Each row is a point. A path goes straight from each point to the next, and from the last back to the first. The post is the endless flat space through its rows: a point in 2 columns, a line in 3, a plane in 4, and so on, so that a path can go around it. How many times does the path go around the post? Going back the other way cancels.
In the rows, zero is written as 128.

Post:
[[151 135]]
Path:
[[132 108]
 [ 75 157]
 [132 160]
 [ 85 112]
 [126 122]
 [ 96 145]
 [128 161]
 [ 87 119]
 [123  79]
 [200  89]
 [184 131]
 [211  98]
 [205 144]
 [183 201]
 [130 167]
 [119 141]
 [145 197]
 [207 191]
 [185 116]
 [165  89]]
Times around: 0

Post:
[[122 148  75  91 178  68]
 [119 137  52 117 101 100]
 [123 102  75 221 114 156]
 [110 124 131 193 115  44]
 [126 138 161 145 141 242]]
Path:
[[118  52 144 129  77 121]
 [ 76 119  85 101 103 200]
 [105 127  54 169 138 182]
 [102 161 124 149 184  91]
 [ 59 124  56 203 102 112]
 [ 98 114  59 118 101 166]
 [ 43 165 108 194  75 124]
 [120 166 151 146  71 114]
 [200 126  71 173 113 155]
 [144 104 118 108 152  81]
 [ 85  77  70 152 114 133]
 [ 85  99 139 155  90  93]
 [154 104 159 170 146 147]
 [206 101 131 190 164 132]]
Times around: 1

Post (11 x 12):
[[189 152 144 140 131  89 187  38  69 171 127  81]
 [111  52  93  86 133 139 117 121 249 113 163 124]
 [147  82  88 171 110  97  64 140 183 138 226 169]
 [144 114 140 140  68 128 204 125 144 110 127  88]
 [122 118 141 216 140 129 173  23 173  81 107 102]
 [100  95  52  76 145 134 143 209 137 141 134 124]
 [138 113 129 103 133 193  88  93 145 164 144 158]
 [153 107 186 143  94  75 129  52 157  74  42  64]
 [173 147 114  27  60  98 167  67  99 104  30 139]
 [122 179 200  95 165 114 245  87  88  94  95 104]
 [182 103 142 165 130  77 203 155 153 162 112 139]]
Path, 12 rows:
[[129 135 166 126 146 138 140 107 120 147  69  33]
 [118 130 139  85 152 142 147 129 174 167 117 145]
 [187 170 115 126  76  66 150 101 184 101  34 165]
 [113 119 142 191 196 127 124  96 130  95 116  75]
 [119  83 130 151 181 109 187 140 139 129  96  83]
 [122  51 145 121  68  99 118 111 172 115  84 169]
 [110 139 152 163 136 112 139  98 166 172 118 126]
 [149 190 106  79 118 112 186 141 149 157 163 122]
 [ 98 115  85 122  62 163 161 130 148 117 147 108]
 [101  90 178 112 167 198 126  85 151 155 130 186]
 [169 118 173 200 135 163 192  15 131 108 103 115]
 [154 104 185  76 136 141 106 102 223  98  20 137]]
Times around: 0

Post (17 x 18):
[[132  92 190  70 249  76  97 113 106 178 143 126 135 169  93  94 139  90]
 [107 108 130 106 118  94 123  65  67 133  87 145  99 170 133 123 109 126]
 [176 127 152  86 195 171 173 186  77 124 106  76 129 157  82  85 189 141]
 [ 77 179 105 112 111 103  62 108 147 121 112 125  63  79 126  73 211 111]
 [119 127 160  92 178 195 134 172 151  94 136 134 127 132  72  85 110 154]
 [124 138 152  28 144 129 141 116 115 161 182 142 175 154 121  63 211 180]
 [104  80 117 164 112  80 159 176 138 141 176  75  47  93 172 100 131 122]
 [155 139 160  43  98 100 121 118 134 130  81  96  83 188 116 135 139  66]
 [ 68 110 131 122 156 103  85 154 159 132  96 114 170 127 197 192 150 149]
 [ 93 142 123 100 138 145 108 146  98 185 147 128 103 154 160 138 142 140]
 [114 154 126 139  99 117 109  65  54 109 164  68  86 164 130  94 127  82]
 [109 151 162 144  72 122 128 169 135  89  67 166 137 128 150  80 139  86]
 [137 125 158 140  88 155 169  79  73 100 213 120  60  92 181 141 122 128]
 [147 156 158 171  96  96 176 107 109 176 107 116 158 120 145  74 101 142]
 [118 119 206 194 139  97  65 109 135 100 167 127  79 185 103 154 148 101]
 [104 147  33  78 112 116 153 121 148 156 111 109 128 121  94  70 180  55]
 [ 92 117 198  59  78 113 123 109  37 127 147 128  66  33  95 117 164 118]]
Path (13 x 18):
[[ 87 118 152  87 103 130 161 110 151 111 104 134 130  83 111 118 119 120]
 [142 203 143 119 121 138 116 171 130 115 112  82  83 160 101  81 193 116]
 [124 158 108  65 106 107 114 131  93 162 198 151  98 169 131  85 168 100]
 [138 106 187 159 134  96  74 138  98  68 130 154 147 125 174 135 113  94]
 [129  90 218 122 121 125  82 151  88 147 132 160 113 180 112 168 105 108]
 [112 116  94  95  85 113 104 111 102 143 124  89  83 111 162  57 191  97]
 [142  90 202 124 141 101 183 152  38 166  67  66 114 147 140 126 168 165]
 [ 87  96 168  82 175  80  92 100 119 112 136 108  88 182 132  99 115 174]
 [169 119 116 104  85  58 246  75  71 140 179 127  92 100 139  75 153 115]
 [106 132 128 170 109  91 110 134  27 113 115  78  73  70 173 102 179 126]
 [138 128  75 116  49  87 150 101 145 212 171 121  29 119 120 120 132 125]
 [175  92 200 141 140 165 136 170  96  93  92 119 109  92 125  88 112 140]
 [109 168 139 121 114 175 128 133  43 188 101  57 156 163 133 104 151  75]]
Times around: 2

Post, 17 rows:
[[156 150 105   7 186 105  82 222 199 154 163 191 141 142 123 143 146 110]
 [ 94 150 225 163 103 145  34 212 193 126 155 127 126  44 101 118 193 113]
 [103 149 172 214 103  27 156 191 161 117  95 170 108  95 104 152  75  90]
 [119 125 121 117 149 158 129 132 115 112 112 135 107  97 161 147  91  67]
 [108 155  94 186 142 134 113  71 182 131 118 167 168 184 117 126 119 134]
 [ 93 154 158  37 184 166 139 156 144 101  87 146 163  90 149 165 189 215]
 [127 198 113 103 201  42 153 120 134 155 175 147 118 168 181 131 114 172]
 [157 164 132 140  95 128 157  59 129 145 133 104 197 106 131 108  95 111]
 [184 116 167 152 174  85 116 118 123 100 158  77  80 176 122 189 106 107]
 [154 164 169 163 176 136  38 161 134  69 112 100 133 123  89 114 154  63]
 [122 108 128 171 149 127 173 143 129 117 104 130  86 147 106 127 185  82]
 [160 163 135  81 119 102 120 112 134  70 171 112 112 120 161 159 144  92]
 [134 130  85 170 168  93 151 156 183 104 126 115 119 108 154 139 130 100]
 [ 83 112 168 202  44 156 123 245  82 102 155 154 135 112  17 147 175 247]
 [135  67 110 191 170 132 140 121  94  89 124 176 149 136 116 164 176  99]
 [136 102  99 147  95 112  80  64 100 131  86 108 156 126  95 133 124  97]
 [142 116 173 164  85 161 107 173 120 103  48 115 141  88 186 121 158 109]]
Path:
[[145 132 114 159 148  89 126 165 153  89  77  75 113 203  76 140 121  93]
 [ 96 169 138 130 100 168 147  99 150 153 152 128 126 145 178 168 121 160]
 [156 184 110 165 135  68  45 197 131 148 141 139 134  95  85 118 140  77]
 [126 168 178 152 163 204  55 174 151  93  93 171 139 134 100 135 147 152]
 [172  91 116 191  88 135 110  72 125 190 155 114 133 213 165 117 140 218]
 [130  52 156 188 165 131 107 163 160  87 146 142 151 114  80 136 156  67]
 [147 130 166 206 116  55  57 197 154 116 145 123 120 109 160  99 124 140]
 [150 158 138 109 140 108  54 160 173  92  93 125 189 147  58 104 157 108]
 [ 87 151 159 172 157 103 211 190 117 160 117 127 147 102 173 111 154 143]
 [132 161 104 127 140 113 143 127 177 149 194 121 124 155 141 177 182 155]
 [134 131 131 155 104 150 152 151 144 109 102 134 140 103  64 181 128 112]
 [107 154 139 167 192 121  76 127 150  78 127 123 147  94  88 158 205  51]
 [154 103 123  66 113 109 178 170  71 156 118 169 108  74 105 188 137 114]
 [138 165  95 171 116 123 132 152 112 132 136 170 105 147 121 116  78 116]
 [118 163 170  63 200  60 119 121 107 107 146 162 147  87  87 103 126 162]
 [120 172 177 117 155  87 110 145 117  96 141 138 176 124 150  96 197 146]
 [ 90 105 139 107 163 140 215 165 108 143 163 163 145 108 132 162 136 142]
 [158 127 173 123 190 152  54 184  97 120 166  81 161  78 150 149 156 136]
 [109 145 155 159 101 174  66 134 162  83  76 186 177 126  79 193 106 147]
 [141 143 166 134 149 116 168 126 104  60 130 147  97  72  66 164 134  83]
 [163 107 106 184 177 112 141 175 160 130 192 175  96 139 173 110 203 143]
 [173  99 110 116 156 169 180 137  71 129  86 138 121 124  63 134 107 149]
 [160  55 149 164 103 132  79  87 160 132 120 150 174 104 106 117 160 108]
 [ 98 110 149 117  66  82 141 160 168  83 127 156 165 122 161 137 169 170]
 [163 148 168 134 141 155 167 176 170 117 131  71 113 125 158 123 129  46]
 [134 119 170  89 100 120  70  90 116 162 131  59 137  87 107 190 135 163]
 [146 116 152 151 127  62 146 167 135 133 134 140 150 165 117 172 161 109]
 [ 95 141 117  71 104 145  88 141 127 135 197 155 164 160  99  94 104  82]]
Times around: 3

Post:
[[117 133 145 148  99  94 109 117 132 103 147 135 136 126  99 147 108 137]
 [133 158 169  93 146 125 108  93  59 180 101  96 137 143 116 140 158  97]
 [ 64  97 127 111 167 141  52 137 110 117 104 155 125 120 163  90 129 173]
 [128 101 159  76 127  84 124 155 100 132 108 109 112 140 123 104 131 130]
 [ 82 121 116 111 117 160  90 174 111 135 159 168 151 146 135 148 145 148]
 [118  10 129 141  57 161 117 135 170 114 137  42 139 146 135 124  89  75]
 [131 123 124 107 153 173 116 107  78 159 149  99 101  74 103 102 161 137]
 [102 145 130 108 123  91 120 171 153 136 152 118 161 134 165 100 150 133]
 [126 148 110 185 106 124 142 132  83 115 123  69 161 121 131 171  95 147]
 [123 184 132 134 135 161 172 120  85 102 155 148 150 124 145 147 154 122]
 [137  86 158 133  79  80 134  96 142 165 120  75 149 127 134  79 171 167]
 [121 186 128 100 142 190 169 155 115 161 151 133  78 144 115 115 155 142]
 [127 120 150 120 141 160 112 129 125 142 108 102 192 125 141 139 125 121]
 [ 85 107 127 146 167  85 140 108 111 103 120 110 165 137 113 155 121 127]
 [112 112  85 112 134  98 117 128 159 117 107 143 138 125 153 126 127 153]
 [122 152 107 147 129 143 133 133  95 124 159 158 149 157  90 111 124 119]
 [ 94 120 153 100 160  41 116 116  94 173 100 185 128 112 154 112 115 157]]
Path, 31 rows:
[[ 90  88  48 165 130 103 120 163  94 146 108 107 129 171 103 158 124 136]
 [120 149  82 123 112  65 173 118  71  86  84  93 132 142 150 114 159 111]
 [109 106 150 109 142 138 187  51  33 145  85 147 108 112 116 168 106 122]
 [ 97 113 111 102 167 118 112 142  97 142 126 109 150 171 154  71 114 118]
 [115 136  56  91 157 189  57 200 126 110 151 102 150 154 109 143 134 114]
 [127 141 112 116  74 109 129 168 109 134 112 119 151 161 170 146  83 160]
 [ 95 174  79 115 146 149  88  84 188 122  97 137 132 128 147  69 161 164]
 [ 93 115 132 129 103 138  77 139 112 136 129 119 170 104 121 109  65 123]
 [ 93 126 145 154  71 101  61 100  71 105 145  79  97 112 104 219  99 156]
 [144  74 107 131 130 177 168 104 163 123  85 105 197 153 185 133 106 109]
 [ 84 128 165 122 164  97 182  66 111 158 148 102 158 125 128 124 199 147]
 [125 116 109 109  98 161 109 144  86 195 106 130 177 128 111  62 137 158]
 [ 90  86 160 159 119 109 119  75 167 100 143 120 168 106 118 104 130 152]
 [142  63  72 109 106 126 157 151 131 153 120  70 126 160 144  76 121 124]
 [106 119 158 138 165  81 190 116 118 141 170 117 166 113 174 121 122  89]
 [110  78  86 161 151 146 154 131 184 129 112  81 164 146 140 156 145 125]
 [136 121 127 118 123 129 148 152 151  97 110  95 170 151 114 110 157  93]
 [126  58  82 190 133 162  84  89 149 151 108 109 158 170  60 101 148 144]
 [122 117  59 126 114  60 136 145 141  59  97 125 122 123 188 118 157 158]
 [110  82 123 126 154 125 118  91 149  45  57 101 138 138  68 159 132 109]
 [114 164 157 104 159 159 175 118 135 154 122 130 122  68 151 132 138 165]
 [137 166 143 125  89  91 102  96 157 145 145 126 155  96 108 146 147 207]
 [120 150 150  85  63  73  43 142  97 152 165 125  74 104 117 162 120 144]
 [130 122 151 137  65  87  83 110 147 101 139  82 144 125  80 115 128 136]
 [ 54 227 102  85 180 131  90 157 100  83  94 155 186 157 182 126 167 107]
 [100 139 207 163  98  61 144 108  63  63  95 135 146 117 187 137  56 140]
 [112  98 202  92 154 132 153 150 111 114 135  90 180 249  70 150 108  79]
 [118 116 134 156  91  95  67 111 106 142 119 115 140 228  99 130 124 123]
 [ 49  90 153 180 118 151 147 121 146 100 171  30  95 170  94 125 184 151]
 [130 152 113 128 137 111 167  99 180 125  85 138 159 131 122 146 175 171]
 [126 176 180 139 109 170  81 130  91 118 137 148 102 175  49  32 157 122]]
Times around: 2

Post, 17 rows:
[[ 99 156 101 163 123 120  82 157 167 138 139 129  97 104 102 145 100 118]
 [123 137 160 108 115  94 115 136 145 123 155 103 110 121 144 170 119 161]
 [176 143 166  90 131 129 119 125 136 142 116 193 181 132 113 121 151  96]
 [142 101 127 128 150  86  96 146 179 126 124 139 147 111 120  93 117 132]
 [119 138 125 160  95 151 158 184 132  75 108 145 162  71 114 142 167 143]
 [179 178 135  81 167 109  87 203 114  71 151 146 165 129 178 167 125  92]
 [ 50 125 117 147 141 164 144 142 168 188 172  96  87 113 108 151 126 161]
 [153 183  94 107  94 154 146 142 123 147  92  78 135 205 112 118 139 136]
 [162 153  69 100 123 149 119  88 125 118 123 132 122 148 165 131 107  82]
 [123 118 143 116 139 142  81 116 149 152 120 133 112 162 147 103 110 150]
 [126 132  97 172 143 115  79 122  95 117 128 120 134 119 117 137 135  85]
 [ 77 136  82 138 204 167 125  42 106 149 123 101 128 153 128 103 118 181]
 [ 99 138 137 146 140 122 134 135 103 157 121 145 145  86 144 116  91 159]
 [190 128  82 108 137 148 129 140 123 157 111 137 127 177 116 140 127 128]
 [141 163  99  93  69 137 138 155 107 122 126 119  97 156 110 131 165 126]
 [215 115  70  96 166 180  95  82 123 120 122 134 151 128 135  87 106 138]
 [ 91 162 160  73 123 122 136 142 103 144  90  91 173 164 115 167 138 112]]
Path (24 x 18):
[[118 141 119 119 156 134 111 101 104 110  99 120 171  78 185  97  71 132]
 [ 50  79 108 130 133  77 111  95 136 149 116  98 150  48 102 109 107 182]
 [161 100 131 158 213 193  60  40   7 124 110 131 222 109 138 106 119 127]
 [111 134  88 139 144 123 129 155 147 115  93 167 144 121  94  71  93 121]
 [161 146 106 122 196 145 134  88 173 125 173 130 113  99 149 167 100 170]
 [157  87  81 163 109 141 121  88 151 141 122  82 102 116 140  95 141 172]
 [126 120  73  97 133 193 128  80  39 184  67 161 162 207 164  66 115 113]
 [ 54 163 101 118 134 156 170 136  78 110 111 104 156 150 164  88 154 140]
 [ 18 201 147 187 162 133 123 126  70 175 100 200 148 171 138 178 164  77]
 [141 156  66  80 186 113 116 148 155 150 146  82  95 207 100 167 152 113]
 [142 188 133 115 125 126 140 135 191 108 144 211 134  78 182 118 109 110]
 [148 213 137 125 112 152  97 242 143  83 100 174 167 136 123 153 171 101]
 [153 168 135 116 132 169 117  92 117 150 140 152 177  97 132 142 107 115]
 [161 164 103 119 163 189  95 105 108 142 125  64 174 193 107 134 140  74]
 [162 154  82  67 128  92  78 135 162 127 137 136 134 146  97 183 103  27]
 [193 170  68 100  94  81 111 216  86 133 106 164 131 172 127 148 133 135]
 [134 101 112 131 145 135  99 129 131 118 106 146 163 196 132  94 134 113]
 [134 123 152 158 142  56 134 122 146 136  68 147 176 164  94 132 125 103]
 [123 123 165 160 132  90  94  95 109 168  81 146 126 161 108 102 135 125]
 [ 99 197  78  89 114 166 140 159 133 105  88 175 126 117 140 131 163 135]
 [ 70 205 138 142 141 146  68  85  27  73 139 138 129 113 177 130 113 189]
 [182 115 113 102 142 105 110 130 100 153 183  86  99 165 126 143 116 165]
 [118 208 106  86  92 160 178 150  79 157 129 135 119 195 179 101 152 161]
 [ 62 169 132 181  85 130 167 152 116 151 107 100 137 116 132 181 146 128]]
Times around: 2

Post (17 x 18):
[[158 134 148  92 130 102 111 145 104 112 141 131 102  98 140 136 136 145]
 [124  91 140 115 130 135 130 112 156 142  87 171 153 149 129 119 115 166]
 [ 81 171 141 113  86 117 136  97 160 113 115 134 178 143  92  84 153 153]
 [109 167 106 107  90 121 166 148 107  92 148 138 142 112 137 190 121 109]
 [126 167 121 146  93 121 139 166 183  66 132 120 120 132  93 152  86 138]
 [ 85 206 101 182 118 110 170 145 159  85 167 128 163  76 135 126 117 112]
 [117  80 118 113 184 134  52 146 101 127 176 147  87 146 138 171 108  88]
 [144 152 145 169 117 136 141 115  78  59 148 157  92 129 106 149 121  92]
 [123 199 116 144 119 182 133 118 178  85 158 152 141 100 101 129 155 152]
 [143 144 150 123 176 158 114 114 113 159 141 144  63 110  93 137  94  66]
 [ 89  98 176  89 212 120 126 142 175 208  97 141 134 214 161  99 150 129]
 [147 162  64 175 112 142 166 131 105  54 179  89 160  84  99 149 142  94]
 [108  69 135  40 173 124 127 116  98 179 143 185 107 235 142  58 119 157]
 [135 157 163 128  63 155 167 124 143  74 175 120 138  80 130 130 117 103]
 [ 57  51 134  75 188 151 128 155 114 125 146 171 119 170  94  98 159 129]
 [115 110 138 138 140 106 137 160 137 197 112 207 179 191 126  81 163 111]
 [140 140 166 152 128 126 161 106 137 151 165 153 151 152  87 127 136 175]]
Path (30 x 18):
[[ 91 125 171  28  44 125 128 133  97 130 168 195 115  74 151 110  97 176]
 [ 92 147  82 181 232 179  91 182 134 131 245 103 119 124 118 179 168  50]
 [139 172 113 130 136 165 126 138 139 187 103 187 115 183  99 128 165 126]
 [111  84 141  96  78  61 170 151  98 123 191 133 128 181 114  74  82 121]
 [123 128  49  99 114  90 186 154 130 112 106 160 202 132 159 108 137 157]
 [222 105 118 189 118 223 182 138  87  64 233 148 153  88  29 115 140  77]
 [117 128 159  69  98 182 163  74  42 124 155 141 146 137 120 140 143 150]
 [109  11 131 110  47 182 161 143  31  56 151 186 132 108  75 161 142 108]
 [ 53 147 173 118 149 189 123 175 151  82 190 155 105 110 118 158 106 114]
 [149 135  96   7 128 155 160  94  66 116 119 192 105 225  19  48  96 153]
 [136 112 118 231 214 115 152 133 116 143 167 146 163 144  98 172 144  98]
 [124 181 111 144 149 174 102  95 157  47 180 148  63  80 112 172  91 143]
 [107 122 187  83  65 131 196 179 176 224  97 211 112 184 101  94  78  80]
 [ 56 161 115  25 160 133 148 155 149 157 110 118  87 144 145 106  82 163]
 [188 161 152  98 139 178 115 140 108  42 119 164  95  84 111 119 129 169]
 [188  90 136 138 123 103 139 124  32  25 180 184  92 120  69 164  59 173]
 [198 143 145 168  41 158 204  89  79 114 184 109 195  99 110 168 130 119]
 [ 37 103 158 144 162 176 158 179 177 128 108 198 129 149 111 122 145 118]
 [ 96  92 120  95 167 152 129 158 120  94 141 128  46 216  79 139 130  71]
 [171  47 188  80 124 157 133 144 103  54 147 131  65 158  92 190 133 110]
 [137 134  69 152 128 120 132  96  78  81 155 174 162 168  93  62 105  98]
 [ 82  96 175 113 123 149 152  91  79 152 142 239 163 172 116 151 150 171]
 [ 99 129 141 119 105 170 160 141  83  42 151 198 105  98  31 126 107 129]
 [ 74 170 121  92 194 201 103 107 136 108 114 170  86 124  14 106 175  81]
 [140 114 119 102 129  57 154 116 106 112  70 149 151 181  77 192 103 213]
 [109  92 116 145 121 164  77 124  69  41 197 104 128  88  66 186 118  52]
 [ 55  90 165  71 191 114 124 165 141 183 204 217 151 206 171 110 109 145]
 [155  29 149  72 138  85  85 155 129 133 122 183 142 186 107 148 110 151]
 [162 141 107 117  58  61 171  86 139 171 109 156 174 162 115  55 115 166]
 [ 63 190 104 121 163 120 121 144 188 160 137 104 136  55 151  85 172 119]]
Times around: 0
